Each wall is flat, endless, passes through zero and stands at right angles to its row. A trip goes straight from one point to another. List the walls that it crosses, first one first.
In the rows, 128 means zero.

Walls:
(1): [128 115]
(2): [ 77 116]
(3): [108 132]
(4): [157 121]
(5): [ 91 141]
(6): [190  96]
(7): [122 168]
(8): [79 70]
(9): [109 182]
Trips:
[ 94 168] to [ 81 205] => none
[177  80] to [171 163] => 8, 1, 7, 9
[ 58 132] to [ 36 138] => none

Walls:
(1): [ 98 220 102 199 160  90  96 139]
(2): [ 83 112 139 107 128 113 161 164]
(3): [ 79 129 128 104  92  85  91 117]
(4): [120 119  54 155  88  49 103 177]
(5): [ 83 125  91 144 194 129 122 137]
(6): [ 59 123 120  98 172 132  87 149]
Trips:
[ 91 112 142 154 146 135 108  89] to [150 147 108 186 162 134 156 230] => 3, 2, 4, 6
[170 106  27 133 154  87 147 178] to [ 49 159 120 115 120 170 190 196] => 6, 4
[124 184  71 129 141  88 107 128] to [117 189 121 218 158 156 102 177] => 3
[206 120 111 127  48  74 145  50] to [116 151 191 152 136 185 186 153] => 3, 4, 2
[123 137 193 100  50 186 173 109] to [ 46  48 120 134  62 162 108 183] => 3, 6, 4, 5

Walls:
(1): [106 136 120 135 145 118 151 160 106  88 168  20  92 134 113 131 109 117]
(2): [175 100 105  44 137 136 179 111   7 145 115 200 103  88 137  86 126 119]
(3): [134  16  74 192 173 173  68 182 219 116 185 115 177 130 162 135  83 157]
(4): [149 154 137 151 115  90 155 183 174 109 144 197 175 127 120 113 140  90]
(5): [ 68 137 118  96  97 152 117  55 140 126  89 137 125 204 108  63 170 179]
(6): [ 74  81  77 114 127  85  87 119 185 102 176 124  89 113 141 207  93  90]
(7): [119 114 162  90 168 110 115  94  84 160 158  96 134 171 179 104  76 177]
(8): [ 58 158  23 134  66 130 172 186 111 109 212 115  73 131  46 112 152 142]
(9): [168  98 151  67  94 112 159 110 141 195 112 115 182 128  27 126 124 132]
Trips:
[119 153 139 154 123  76  93 137 114 172  96 138  98 143  94 203 127 122] to [149 197  94  40  94 137 139 190 178 160 159  94 124  97  65 127  80  97] => 8, 4, 1
[172 117 143  99 157  81  72 165 111 165 100 102 103  96 133 118 158 178] to [172  87 208 128 179 108 106  93 190 102 184  92  37  84  85 141 172 134] => 1, 3, 6, 2, 7
[132 151 156 135 161 171 146  99 160 128 138 113 176 131 142 117  97 112] to [201 152  70  97 149 175 149  98  73  87 116 196 159 128  49 142 106 121] => 2, 7, 3, 8

Walls:
(1): [ 95 155 156 123 111 108  89 146 121 143  92 135 108 113  99 177 126 136
  79  98 129 116 112 168  88 112 120 138 105 164 129 159 130 147  67 159
 111  92 121 126  79 104 128 159 142 115 173 157]
(2): [100 145 156 148  78 139  96  96  95  88 104 137 154 127 118 135  77  99
 117 123 175  45 191 129 156 151 136 116 182 170 101  80 163 168  96 119
 118 108 171  87  83  84  69 171 113  98 150 139]
(3): [156 107 118  98 122 110  75 171 174 154  93 219 140  64 151 116 146 163
 117 187 187 145 124 122 144 132  82 119 122 159 191  91 148 107 165  98
 102 143 131  94 103 155 167 140 206 178 134 147]
(4): [ 69 134 107 107 162 100  93 119 139 102 171 116 143  86 104 136 149 138
 102 155 130 146 124 100 106  46 143 164 147 138 123 135 128 105 136 133
 138 134 180 127 194  71  93 114  92 135  81 167]
(5): [ 89  82 139 150 187 122 143 145 135 244 112  80 185 105 145 167 127 156
 184 166 118 150 127  96 117 155 106 121 100 138 200  98  98 129 120 125
 141 146 104 127 111 183  61 112 128 119 128  97]
(6): [101 131 145 104 157 153 148 119 143 157 124  92  90 116  95 142 172 113
 137 127 184  73  60  96 123 159 105  92 128 174 110 161 109 100  89 148
  98 143 134  85 136 159 117 142  70 124 150 100]
Trips:
[135 108 100 161 136  69  74 109 134 133 129  98 177 129 131 103 194  93
 129 133 164 172 149  98 132 118  97 129 140 138 136 124 138 154 124 154
 195 139 142  96 150 126 131 145 112  94 137 145] to [181 117 190 150 131  80 170 140  64 160 107  35 163 137 147 116 123  70
 120  84 122 108  98 104  41 174 159 112 100 139 123  59 148 178 152 107
 155 129 116 119  64  87  80 123  72 171 121 113] => 3, 6, 4, 1
[117  88  78 154 143 139 122 190 144 146 176  84 167  71 115 125 138 173
  94 131 146 124 167 154  79 104 105 165 156  83 159 120  69 149  93  95
  82  93 151 152 152 165 211 170 142 132 184 124] to [ 83 172 149 105 100 148 120  80 142 107 188 109  96 150 120 114 110 110
 141  94 101 163 162 109 163  79 115 134  85 163  62  57  99 144 134  87
 110  95 143 118 130 131 131 118 133 163 121 140] => 5, 3, 2, 1
[135 177 155 140 107 121 139 101 157 120  98 161 113 133 179 249  86 139
 149 118 153 141 132 167 141 105 161 124  88 110 136 155 132 116 180  72
 117 163 180 136 131 100 138 100 118 217 141 127] to [106 160 120 152 132  81 139 123 157  96 147 124 100 105 157 145 195  97
 142 181 130 137 117  73  99  89 141 101 115 159 106 151 139 101  60 184
 144 101 170 152 127 152 107 144  88 142  66 144] => 6, 3
[143 126  77 117  96 170 164 134 164 122 112  97 109 156 135 137 117 171
 117  94 143 143 149  97 150 169 126 131 191  83 125 126  99  76 136 118
 205  83 175 187 101  95 109 127 102 168 152 105] to [ 85 118  67 132 124 177 152 163  75 157 122 130 130  95 175 155 148 121
 136 190 116 165 113  98 135 127 152 149 124 103 160 116 146 124 137 131
 116 158 144 149 115  99 128 146 123 135 104 128] => 2, 5, 4, 3
[141 143 135 162  96 113 149 130 120  83 150 132  96 126 142 145 147  94
 114  93  96 151 164 106 155 127 105 135 118 167  89  56 110 135 143 118
 104 110 135  83 147  29 104  79 142 219 109 122] to [138 157 134 135  98 108 120 146 142  85 119 104 111 103  33 136 114 148
 171 130 104 165 159  95 146 109 105 132 174  90 121  95 122  76 168 176
 121 146 160 164 125 103 111 177 184 181 132 111] => 3
[111 127 139 114 152 152 165 183 123 102 126 142 183 132 150 121 134 121
  92 205 174  75 103 159 146  96 140 135 111 135 141  83 123 157 194 145
 177 159 145 112 109  63 183 109 195 106  84 190] to [134 140  77 125 149 111  96  68 122 120 156 150 129 165 111 166  30 200
 140  78 190 148 156 115 171 101 136 157 169 112 156 127  50 116 180 118
 157 141 157 105 106 104 117  86 120 141 118 113] => 3

Walls:
(1): [ 99 167  96 158 113 140 137 135 106  96 146 115 126  85  57  68  69 117
 144  58 166  82 102 120 157 138 127 144 120 162 134 133 122 141 125  85
 112 131 188 115 144 126  99  98 170  97 129 151]
(2): [115  99 101 131  98 130 126 223  55 120 112 125 170 115 120 135 137 133
  93 111  76 142 142 112 155 109 128 206 131 176 140 164  95  91  89 120
 107 108 128 120 110 111 115 145 126 186  91 127]
(3): [134  94  87 107 173 164 108 162 150 139 133 133 136 100 104 160 120 149
 217 199 124 124 127 165 186 159 120 123 129 168 142 143 127 162 170 130
 167  95 120 165 152 127 147 143 155 136  67 112]
(4): [118 134  68 122 107 142 128 172 127 134 129 102 134 146 137 141 139 191
 185 133   7 132 126 143 143 124 111 165 112 128 141  97 199 153 127 134
 111 137 109 124 159  87 144  95 176 109 146 100]
(5): [155 134  91  81 148 120 111 146 191 109  61  46 122 144  65 137 132 112
  64 180 115 188  91 116 118 103 138 121 153 200 157 182 156 166 172  99
 101 103 236  92  86  68 150 112 103 154  91 164]
(6): [180 149 104 120 176 124 116 151 122 190 140 150  97 169 119  77 151 103
 172 112 151 134 121  91  83 149 114 183  98 171 135 141 111 154 113 155
 131 148 163  54 117 159 194 105 104 153  99 133]
(7): [ 98  98 128 164  89 152 110 145 167 107 151 174  84 119 118 127 106  98
  46 148 122 138 176 155  94  89 140 107 173 120 120 153  73 114 118 123
 136 111 145 118 186 144 147  92 131  99 174 109]
(8): [131  94 182  89 235 113 219 125 121 143 163 133 112 187 154  90 120 138
 163  89 143 115 144 146 133 179 145  87 129  87  96  96 168 142 157 201
  65 125 122 117 184 132 103  44 139 168 128 141]
(9): [148  87  85 140 169 159 151 138 112 181 126 176  80 150 132  68 169  97
  96 120 120 152  58 129  95 112 110 119 122 146  87 189 164 100 173 143
 124 138  77 129  82 154  47 146 126  99 135 140]
(10): [ 91  82  94 155 127 124 109 151  72 152 165 191  83 128 186 137 131  96
 181 127 150 122  95  41 137 190 164  92 109 153 129 169  79 123 146  76
 163 175 183 107 128 169 144 173 205 144 126  91]
Trips:
[167  99 104 132 170 173 107 162  68  67 186 132 100 109 172  96 132  70
  45 111  88 114 182 121 112 144 104 149  51  84  47 148 143 139 167 129
 161 137  79 115  80 140 141 147 109 129 153 113] to [132 101  94 129 130  25 118 157 136 115 179 122  84  78 158 122 139  76
  82 131 112 104 147 183 139 113 150  79 149 133 144  68 119 145 104 156
 157 159  90 137 146 150 126 117 149 137 103  90] => 6, 2, 9, 3
[111 112 136 195 130  88  88 125 132 128 204 191  60  86 182 122 103 147
 137  91 133 101 132 125 117 152 201 102 142 138 157  92 143 138 170 105
 135 165  83 112 155 208 141  95 147 152 144 155] to [132 123  62 100  94 128 112 130 143 170  30 148 156 181 146 149 128 117
  90 113 157  87  89 137 143 182 109 110  96 133 116 124  60 179 102 105
  87 169  97  99  67 163 162 148 108 153 156 152] => 8, 1, 7, 2, 5

Walls:
(1): [129 142 174  93  95 120 159 112 100 106 194 145 120  90 153 173 161 168
 116 119 109 179 100 119 123 130 146 107 107 104 104 138 186 123 134 120
  87 119 104 105 181 112 114 171 140 155  96 112]
(2): [116 143  85 147 205 124 178 110 145 116 161 132 116 156 110  63 148 142
 121 126 116 138  42 166 158 184 101 127 122 129 172 139 160  99 194 103
 192 158 114  66 141 123 193 147 168 114 197  98]
(3): [165 139 137 193 148 159  91 170 158 144 129 113 169 178 121 167  97 128
 104  78 108 174 153 149 132 135 120 116  99 106 147  44 115 167 201 186
 114  47 136  90 115 130 170  91 178  98 110 162]
(4): [138  98 126 140 132 180 114 152 152 136  78 117  76 139 193 187 101 107
  86 143 171 121 171  92 150 156 132 177 147 154 130 153 149  51 168 160
  37 149  88 145  83  89 154 102  78  96 109 133]
(5): [141  83 140 149 115 150  98  89 105 106 115  62 103  82 103 193  99 102
 134  83  69  90  92 100 109 187 148  96 126 134 127 139 141 167 125  95
  70 127 121 179 140 168 113 138 105  60  96 142]
(6): [104 124 139 137 184  97 124 150  99 114  66 123 186 144 115 121 133  78
 197  99 132 154 204 177  89 130 153  42 166 166 119  81  90 136 135 215
 160 154  85  57 134 161  99 113  49 125 134  55]
(7): [123  89 171 127 198 133 134  98 136  84 152 139 116 159 129  98 110  75
 151  84 174  90 141 127 140 168  63  53 169 161 106 133 107 131 125 121
 144 167  96 142 107 148  92 100  84 133 136 129]
(8): [ 90 197 173 103 127 122 136  96 145 113  95  93 118  94 107  91 131 137
 147  94 150 181 127 180 161  98 145  76  68 103 121 114 130 126 200 133
 132  95 122  86  90 128 145  81 104  99 198 105]
Trips:
[ 97 122 111 120 144 108 100 112 103 196 147 132 134  71 141 135  93 120
 125  77 158 107 122  97 104 187 153 133 164 152 141 194 120  69 186 101
 176 102 114 170 141 157 118 112 138 103  96 142] to [168  98 133  88 125 106 122 157 117 148 165 177 106 122  85 133 164 161
 124 126 118  51  84  90 163 126 161 170 136 159 141  81  99  95 108 119
 161 115 111 153 189 173 125 105 171 139 146  83] => 4, 7, 1, 5
[133 117  82 155 134 127 115 120 128 114  80 175 135 113 111 170  83 126
 141 124 142 186  86 115 170 109 135 138  98 129 121 185 145  97 158 112
 115 121  62 241 111  72 129 140 107 135 112 160] to [161 111  61  55  40 120 110 143 176  84 106  91  97 129 189 118 105 140
 132 130 207 127 145 102  92 150 128 180 138 105  75 108 170 177 118 147
 206 172 183 144 137  85 127 144 138 153 188 172] => 1, 5
[157  97 170 128 178 108 106  82 112 204 136 186 190 172 132 123 121 148
 146  91 172 121 153 121 107 131 138 102 102 159 114  92 118 120 104 145
  94  94 132 136 139 125 150 123 151 132 111 119] to [129 102  68 116 125 110 164 138 117  81  58  97  81 131 102 115 134 139
 116 114 140 111 134 101 140 164 176 127 128 192 122 154 144 114 135 119
 176 131 153  97 133 155 110 131  90  94 153 144] => 4, 5, 2, 3, 8
[131  79  94 220 143 179  63  41  41 129  99 138 119 126  67  66  62 129
  90  75 164 143  93 135 162 178 134 109  98 130 169  87 133  85  94  96
 136 131 124 120 141 146 169 123 130 192 101 150] to [172 143  98 156 156 135 181  99 102 136 167  20  98 146 137  70 128 165
 113 131 187 101 105 103  74 177 113 125  92 122 138 138 175 106 110  91
 148 177 110 105 102  97 103 104  75 119 143 166] => 3, 4, 8

Walls:
(1): [130 114  75 106 133  89 162  97 138 167 140 105 123 159 173 137 137 138
  85 129 186 120  79 128 136 159 180 220 150 141  96 114  73 107 142 114
  77 106 153 155 109  49 156 199 180 111 178 104]
(2): [155 112  78 175 167 132 141 120 113 146 241 125 110 117 156 119 128  98
 134 116 146  98  93 127  95 175 119 183 173  73 108 154  72 113 121 162
  85  99 139 151 111 156 121 126 164 137  92  78]
(3): [135 175 135 140  93 131  80 142  77 120 104  97 146 119 104  75 170 137
 162  98  63  79 183 152 158  59 149 107 153 159 135 101  87 150 156  98
 107 129 183 199 212 175  68 131  96 123 122 120]
(4): [108 207 121  93 161  76 143 155 144 164 181  84  90 118 122 119 136 149
 101 150  81  94 163 168  72 159 131 144  77 148 172 147 134 146 111 148
 108 109 148 109 145  29 126 145 123 129  95  85]
(5): [141 110  83 172 163 209 127  78 106 137 132  81 128 127 230  35  75 193
 117 218 177  93  79 148 132  87  42 146 135 160 124 199 133 110 110 173
 104 186 137  61  72 120 101  54 125  82 153 138]
(6): [126 111 226  35 184 147 148 146 103 105 129 120  96 153 167 150 168  85
  92 135 180 152  63 145 132 164 165 173  80 154 191 169 147 146 114  72
 113  56 116 147  80 123 144 141 120 113 131  97]
(7): [148  87 140 145 120 151  85  72 163 108 112 135  86 163 173 128 118 142
 134 129  76 156 179 134 160 151 205  92 109  57 127 159 116 151  88  27
 134  46 145 155 136 142 151 196 149 152  95  99]
(8): [ 39 205  80 144 128 249 108 144 117 156  90 111  86 128 148 154 155  54
 112  68  90 136 182 134 129 172 122  34 104 117 164 102 153 122 142 156
 133  90  73 120 183 152 130  90 196  99 111 158]
(9): [ 68 125 167 135 126 112 118 165 174 126 103 169 165 124  93 152 123  92
 179  64 140 171 132 148 164 145 105 133  83  85 104 114 145 185 137  82
 136 167 165 143  95 136 177  66  78 215  48 159]
Trips:
[ 99 224 149 232  92 129 163  95 105 132 116 125 115  88 178 108 153 133
  63 139 111 136 127  55 154  98 155 169 154 103 134 119 122 158  51  47
 169 146  55 108 117  30  46 117  96  99 127  96] to [118 109 134 137 115 110 166 142  60 210 167 100 183  54 112 162 114 162
 153 168 182 103 166 157 147 107 105 177 113 122  94 117 104 120 174  99
 121 128 156 129 142 118 137 145 113 117 140  77] => 8, 7, 2
[127 123 119 131 115  77 124 135 127 126 120  92  66  58 161  99 155 133
  48 157  94 157 128 153 151  24 109 134  25  79 166 167 154 115  94 113
 193 127 135 143 128 164 190  76 184 156 199 150] to [103 101 161  91 108 134 171  97 120 155 146  96 162 175 164 188 107 117
 133 173  59 143 104  81  72 128 124 108 147 151 148 125  93 138 157 125
 187 126 152  54 178  43  51  85 108 227 148 118] => 8, 7, 6
[168  69 152 167 123 138 122 128  83 134 172  66 149 102  98 117 127 159
 126 183  41  91 145 109 113 162 103 124  98 152 111 114 200 144  87 136
  91  96  90 195 178 160 131 108 130 203 145 113] to [140 129 154 160 145  70 101 174 101 111 123 211 133 127 119 115 151 172
 152  96  90 146 137 115 102 147 168 112  42 189  90  87 165 171  87 141
 146 165 121 209 110 145 124 155  71 155 167 158] => 2, 9, 4, 7

Walls:
(1): [ 99 146 131 208 132 108 147 106 142 109 154 137 118 156 158 125 103 157
 162  81 151  98  85 170 118 126 175  88 116 150 190 132 101 112 127 124
  92  90  82  76 155 137  36 125 195 125  97 151]
(2): [140 148 179  91 161 135 116 103 157 138 175 110 161 133  69 106 180 104
 113 122  85 142 117 150 119 113 195 174 139  85 142 148 156 106  98 146
 142 154 172 172 155 162  97 173  89  57  87 107]
(3): [122 116 156 109 146  82 151 102 143  98 104 125 171 103  68 141 109 122
  75 151  94 108 177 175 140 134 119 131 156 115 127 189  87 161  99  71
 160 127 153 121 175 112 116 121 169  81 195 151]
(4): [118 132 153 116 166 179 144 111 115 149  76  94 102  67  87 118 147 124
 121 176 106  83 164  80 123 104 132  85 176 156 101  81 132 177 121 185
  89 136 183 150 139 108 177 145 150 125 106 161]
(5): [ 92 135 127 164 140 190 108 166 178 130  85 163 153 167 144 145 136 121
 139 104 118 111 197 137 132 120 113  73 109 169 180  85 127 159  97 150
 135 173 111 112  87 108 154  93 130 120  99 205]
(6): [144  82 155  99 147 103 172 136  66 114 169 150 118 114 141 195  98  70
 115 128  73 117  96 163 158  82 143 126  89 143 109 135  78 138 135 166
 104 146 125  74 159  85 105 125 110 146 122 190]
(7): [101 218  71 162 140 129 115 121 108 198  92 136 119 113  86  78 179 128
 101 155  97 149 143 130 176  82  89 124 187 143 127 141  42 129 126 146
 177  97 187 121 103 119 202 147 146 144 176 154]
(8): [ 89 166 150 147 116  94 154 155 126 183 136  71 149 143 129 117 126 108
  98 118  92 123 145  98 103 109 131 118  35 103  95  88 103 117 113 157
 137 101 150 121 115 183 141 150 175 136  93 164]
(9): [177 144 119 172 144  99 136 190  86 108  92  99 139 135 127  84 146 159
  94 187 174 143 146  96 100  80 175 102 107 141 138 127 125 129 136 142
  74 117 161 102 154 118 115 154 166 131 157  96]
(10): [130 103 106  83 120 117 103 118 169  84 142 174 114 113 105 168 141  64
  96 109 151 123  88 159 108 154 120 101 156 130 131 105 136 153  76 103
 120 156 119  70 116 160 115 106  88 125 126 141]
(11): [137 145 146  82 140  87 136 135  67 117 160 159  93  79 126 186 154  95
 125 191 116 147 140 146 111 163 155 101 173  63  95 103 117  73 109 112
  67 189 142 159 172 110 136 150 108  75  63 125]
(12): [110 103 110 152 175 125 145 108 121 145  85  85 142 147 176 113 175 157
  61 136 101 123 145 136 108 110 176 147 101 125 119 194  91 151  88 126
 249 153 113 127 166 137 120 179 173  97 134 128]
Trips:
[122  82 124 132  87  73 110 124 111 127 169  49  96 119 124 149  99 155
 130 132 164 180 142 136 132 105 134 207 166 206 150 148  62 165  96 113
 215 100 151 119 197 116 137 153 133 114 118 117] to [ 50 119 126 150 122 139  78 165 100  78  80 113  75  98  96 129 173 129
  82 150 136 140  60 128 158 140 135 115 106  76 140 181 166 146 160 108
 191  84 104  85 198 111  96 177 153 148 168 150] => 2, 10
[143 122 126 160 120 114  96 138 179 137 113  67 166 135 151 134 174  48
 151 115 144 124 128 103 112 118 169 206 143 102 112  94 160 135 155 147
 173 102 148 163 133 159 222 138 115 160 123 115] to [111 149  84 117 146 106 192 203 138 100 100 125  80 141 111 154 124 100
 124 144 157 203 152 127 124  85 153 124 116 121 155  56  90 146 198  93
  47 161 167 120  75 210 147 187 131 120 110 125] => 9, 12, 11, 5, 10, 2, 6

Walls:
(1): [131 150 119 142 132  92 156  88 111 110 144 168 163 109 133 114 132 103
 152 113 102 142  73 130 104 145 117 120 133 150 108 131 145 135 112  97
 111 118 155 110 134 127 142  77 148 174 121 124]
(2): [126 122  99  71 151 139  95 107 136 118 122  88 170 142 171 167 118 139
 117 138 105 133 114 157 123 124 138 145 134 103 132 105 121  76 144 144
 167 133 159 111  63 109  85 151 141 134 160 156]
(3): [158 144 120 153  95 161 103 156  68 147 164  94 142 101 122 146  68 167
 115 105 129 105 104 174 165 183 119 173 187 140  68 170  98 156 126 115
  88 144 105 118  68 208 201 134 136 105 145 147]
(4): [145 178 102 123 173  77 123 149 163 114 132 137 168 134 126 177 128 121
  98 139 116 113 192 164 119  80 191 133 150 106  97 172 160 158 130 150
 118 116 153 121 161 163 107 121 153 121 152  94]
(5): [124 156  96 132  96  95 113 118 114 155  80 127 127 143 139 122 159 136
  71 136  98  88 117  62 131 128  98 139 128 118 123 145 141 169 183 110
 135 165 131 128  84 148 117 181 150 124 108  84]
(6): [151 164 158  76  84 117 125 173 119 249 143 136 133 146 106 136 130 142
 101 193 178 108 160 167 154 140 166  97 158 139  90 110  66 166 125  87
 135 114 169 101 181 146 148 134 135 179 100 103]
(7): [126 165 112 137 123 149 150 118  84 182 151 161 177 136 156 128 159 107
  67 145 134 124 118 129 136  71 145 142 122 103 149 142 134 156 159 172
 140 101 123 137 167 125 179 147  85 129  89 156]
Trips:
[ 93 197  91 102  57  59  94 142 110 109 117 130 124 134 152 156 125 148
 100 130 139 139 146 116  93 115 111 150 126 128 135 118 148  96 148 186
 155  70 146 183  93 121 127 107 171  78  94 169] to [162 131 156 121 157 148  99 160 137 142 107 113 161 113 105 137 148 121
 167 139  89 146 143  69  71 107 154 142 105  91 141 119 161 164 106  98
 160 185 138 134  78  94 132 152  93 100 142  80] => 7
[114 115 120 139 178 150 139  62 123 116 127  86  90  94 119 155 145 137
 111 161 122 163 130 182 136 186 136 119 127 122 168  99 104 163  93 111
 137 100 125 103 133 148 120  79 110 129 131 175] to [132 154 127  65 108  96 147 101 118  96  94 143 178 123 137 125  97 117
 136 170 150  64  92 144  44 143 154  74 126 115 142 132 152 133 119  94
 124 142 144  89 102 120 162 136 173 107 100 120] => 6, 3, 4, 5
[196 191 119 147 121 151 176 153  94 113  99 107 134 154 171 147 149 138
 104 156  95 121 112  82 114 103 149 149 121  84 130 169  96 130 128 131
 237 141 164 172  75 128 112 138 141 112 106 109] to [120 122 167  88 163 147  83 138 125 179 133 118  89  64 145 196 119 102
 151 140 156 122 154 120 181  72 180 172 123 130 197 175 130 121 146 124
  79 141  82 140  85 104 158 155 142 173 138 138] => 3, 6, 5

Walls:
(1): [ 55 164 120 159  96 142 123  95  85 132 110  73 144 109 150 157 114 206
  91 123 113 100 138 171  61 134 210 102 160 185 209 135 129 108 143 158
 151 148 142 154 139 133 221  24 172 148  95 164]
(2): [161 105 117 183 139 138  80 122 209 117 110 190 137  79 147 137 100 147
  99 100 190  82  83 110 109 189 155 128 104 133 138 145 195 111 131  78
 115 119 122  90 118 176  76  70 129 157 179  96]
(3): [ 97  51 109 144 103 131 150 101 153 187 112 133 148  92 166 186 109  78
  80  61 114 231  96  85  93 114  71 221 132  85 138 101  86  55 213 157
 113 134 144 138 106 143 105 161 155 192 169  80]
(4): [196 168 176 150  91  82 210 161  55 104 141 153 159 111 156 169  93 162
 174 164 142 155  89 122  89 101 151 148 129 156 193 137  60 155 197 117
 133 158 172 152 143 149 123 151  50 133 150 171]
(5): [119 115 139 113  99  85  64 173 117 129 114 140 131 138  40 144 147  90
 117 187 130 171 164 177 122 107 189 105 223  78 140 188 140  98 152  93
 119 139 101 134 130 119 149 152 147 100 109 108]
(6): [108 141 156  56 131 149 119 141 140 186 121 133 135 109 127  84 168 185
 108 168 137 112 105  73 101  98  98  95  92  48 162 136 129 130 152 147
 128 124  92 113  94 163 179 128 133 151 160  67]
(7): [ 58  90  96 124 127 157  92 117  58 158 161 142 153 139 166 123 155 149
 188 124 138 199 140 214 153 121 106 108 135 155 112 108 113 102 113 111
 145 117 123 153 166 168 156 161 175 162 136 135]
(8): [165  93 148  99 153  27  75  83  16 158 112  70  83 122 123 152 188  80
 133  60  93  76 123 110 139 182 135 143 162 144 201  46 170 120 180 164
 201 138 139  80  80 119 157 176  89  80 127 121]
(9): [107 134 104 122 147 113 164 163  97 162 105 139 143  57  96 161 135  64
 109  85 147 190 217 130 118 131  87 130 101 130  92 156  78 108 104 165
 118 172 110  85 138  75 126 122 106 168  54 176]
Trips:
[152 106  96 180 156 126 174  92  90 148  92 127  89 179 117 228 127 105
  96  97 138 128 144  84 145 182  72 110  50  91  82  78  96 139 175 125
  77 193 146 168 213 179 146   9  89 197 165 136] to [106  92 184  50 158 145 146 123 152 120 186 134  69 117  99 130 115  87
  68 171 127 103 120  94  60 150 161 138 113  89 119  63 122 132 162  89
  88  61  72 142  97 171 125 143 125 149 131 186] => 1, 6, 4, 9, 8, 5
[ 73 126  67 116 197  97 175 125 191  97 162  86 162 112  74 135 113 116
 202  75 139 136 116  99 171 130 120 187 115 174 186 197 171  91 118 176
 100 130 115 205 181 218 105 138 163 142 150 103] to [167  64  91 107  80 107  83  74 158 178 148 101  51  93 115 182 182 113
 163 158 184  75 116  93 131 117  88 125 105 191 179  91 124  79 138 169
 123 137 145 118 161 173  62 144 105 116 117 189] => 8, 4, 7
[146 208 133 123  97 114 161 151 121 177 143 176  70  84  92 164 133 214
 106  89  95 120 122 145 120 106 111  75  90  88  64 178  92  79  72 150
  93  95 109 139 145 145 141 121 156 163 126 157] to [ 80 145 165 171 119 133 111 150  91 113  78 184 108 174 148  69  99 135
 173 181 186 119 101  67 130  82  39 115 153 117 101 148 132 165 109 161
  99 100 183 137  70 123 150 138 115  75 150 107] => 4, 1, 7, 9
[130 133  59 138 141  68 134 109 122 113 156 151 102 150 163 136 122  41
 113 131 117 132 181 121 113 164 117 117 155  81 117 107 103 127 133 176
  68 142  91 138 125 117  63  68  81  95 127 159] to [ 54 143 136 136 101 140 116  95  94 108 130 146 103 121 122 159  45 108
 128 149 126 156  94 156 114 145 116 217 148 132 115 132 130  73  99  94
  77  87 155 103  83 130  92 173 154 136 155 103] => 2, 8, 7, 9
[114 216 156 131  55 124 152 169 117 161 216 110 168 135 177 151 138 132
  94 134 104  69 147 132  87 104 106 158  77  74 182  97  36 112  47 138
 164  26 249 136 156 189 155 140 153 151 163 156] to [148 129 215 164 151 131  97 153 113 124 183 194 131 120 123 167 178 195
  88 158 163  79 168  62  68 160  48  76 171 131 132  97 185 245 166 174
  91 150 165 114 127 129 108 115 136 129 169 118] => 3, 7, 2, 8, 1
